Each row of a before or after table is a point. The points were changed in one or more steps. Then noise was added and the rows were shuffled. The steps act on columns, c1 being the first. Write out the steps. A step turns or swaps two columns, mirrors them in a line or flattens them onto one, adds a multiple of one to another, or multiplies or shifts one. Angles are multiples of 10 degrees, from the lower column toward the higher: turns from -170 to 170, lines from 10 to 170 but not 90. Use the fewest steps. Two steps may share a column if one is a turn and the other turns, adds or multiplies; they go together, in the order done. Otherwise the lowest column goes first.

Before, 13 rows:
[[-53,-63,48],
[7,29,78],
[15,-56,12],
[-36,21,39],
[-39,51,-36],
[23,-9,-45],
[24,33,69],
[26,-45,-18],
[23,57,-12],
[-31,36,26],
[-23,-26,35],
[-65,-62,-24],
[-68,24,16]]
After (13 x 3):
[[-38,45,-1],
[6,84,1],
[24,77,-3],
[-53,25,32],
[-65,-46,22],
[26,-32,15],
[-21,28,17],
[17,-6,25],
[21,-47,-2],
[-68,25,-6],
[-39,-16,-25],
[22,9,-22],
[-29,36,-9]]
Steps: turn c2 and c3 by -70 degrees; multiply c3 by 0.4

Before:
[[68,-5,-3,-30,-51,-39,-31,4,-37],
[-8,-59,51,3,27,-49,-26,-51,42],
[79,25,57,-22,8,-25,58,8,-63],
[-9,38,-4,62,22,44,-30,-30,8],
[37,-51,46,-21,53,-10,44,7,-49],
[-15,-19,-12,5,-37,-59,-3,-48,12],
[48,-43,4,34,-19,25,-15,7,45],
[1,-13,34,19,-1,53,-5,-37,5],
[-24,-12,79,54,32,12,9,-5,-44]]
After:
[[48,-43,-3,-9,-52,-42,-80,-31,-33],
[73,-31,59,-46,3,-23,76,-32,-64],
[-29,5,79,43,32,11,67,4,-46],
[16,35,-6,67,20,45,8,-30,8],
[-9,-12,34,15,-2,46,11,-39,2],
[0,-57,48,-43,58,-7,58,-17,-51],
[11,-65,5,39,-19,30,6,-13,46],
[-43,-38,50,13,28,-48,-39,-49,39],
[-19,-6,-12,12,-36,-56,-4,-44,11]]
Steps: add -0.5 times c1 to c8; turn c1 and c2 by -40 degrees; turn c4 and c7 by 30 degrees; multiply c7 by 2

Before (14 x 14):
[[-30,20,13,-23,39,-62,3,-3,8,14,-53,21,-21,-31],
[5,-2,-51,-14,-36,-13,-54,47,0,-10,47,-7,8,77],
[56,11,-17,-31,30,23,-45,75,17,-41,7,63,-29,-54],
[-68,-9,-36,-17,23,-26,17,-18,-35,-40,50,-14,41,15],
[-28,3,-22,41,-58,-57,-23,27,-40,-39,43,45,42,38],
[-86,-75,33,25,-8,-67,20,11,-5,-10,39,-40,49,19],
[-42,-16,-54,60,-36,4,-26,17,7,-52,-18,-12,65,51],
[-39,-44,-6,24,-62,-69,-24,-64,-19,-26,23,-46,43,-12],
[24,-4,-21,-36,-45,-13,-48,75,-53,-82,-19,9,8,34],
[-1,-24,51,34,44,-20,-36,-39,-76,20,-29,8,-28,-30],
[-5,13,-34,-83,-35,77,-68,93,-2,-22,-4,99,-24,-1],
[71,-14,-19,-60,13,23,-5,55,-48,38,-32,73,-4,-41],
[-18,-36,6,50,-22,-34,45,-27,-39,-15,-18,-11,-59,-11],
[11,49,26,-3,14,8,-4,40,-48,36,-31,-7,-33,-86]]
After, 14 rows:
[[6,9,1,-32,21,-17,-71,-10,-34,-2,65,-2,41,-32],
[-33,3,-6,-6,-22,-38,-32,-8,-39,18,-1,3,-61,50],
[-1,-5,-75,49,15,12,11,8,-49,19,-43,-2,-31,11],
[28,-10,29,-46,-58,-37,-15,21,-42,17,70,1,42,26],
[9,-22,31,16,-9,-24,-86,39,-5,44,61,-2,53,33],
[8,6,-24,29,39,-54,-34,-14,10,55,-29,-2,-22,-13],
[27,-28,-54,13,29,-10,68,52,17,-46,15,-3,-28,-30],
[36,-32,25,-17,-45,-72,38,57,-58,-42,23,4,11,-45],
[68,-35,-11,1,-35,29,16,64,0,-74,-18,0,-27,-86],
[39,-9,28,-83,-32,-47,-33,18,5,-34,-1,-2,65,32],
[36,10,-9,42,45,-13,12,-18,-79,27,-29,-2,-27,54],
[37,16,-10,-9,-63,-47,-30,-26,-20,36,53,0,44,20],
[-21,-27,-44,15,16,19,68,52,-47,7,-48,-1,-4,-54],
[48,-19,57,-65,-37,13,26,37,-2,4,47,1,9,-38]]
Steps: turn c1 and c7 by 110 degrees; flatten c2 and c8 onto the line at 120 degrees; turn c3 and c14 by -70 degrees; turn c4 and c14 by 110 degrees; turn c6 and c10 by -50 degrees; turn c6 and c11 by -30 degrees; multiply c12 by 0
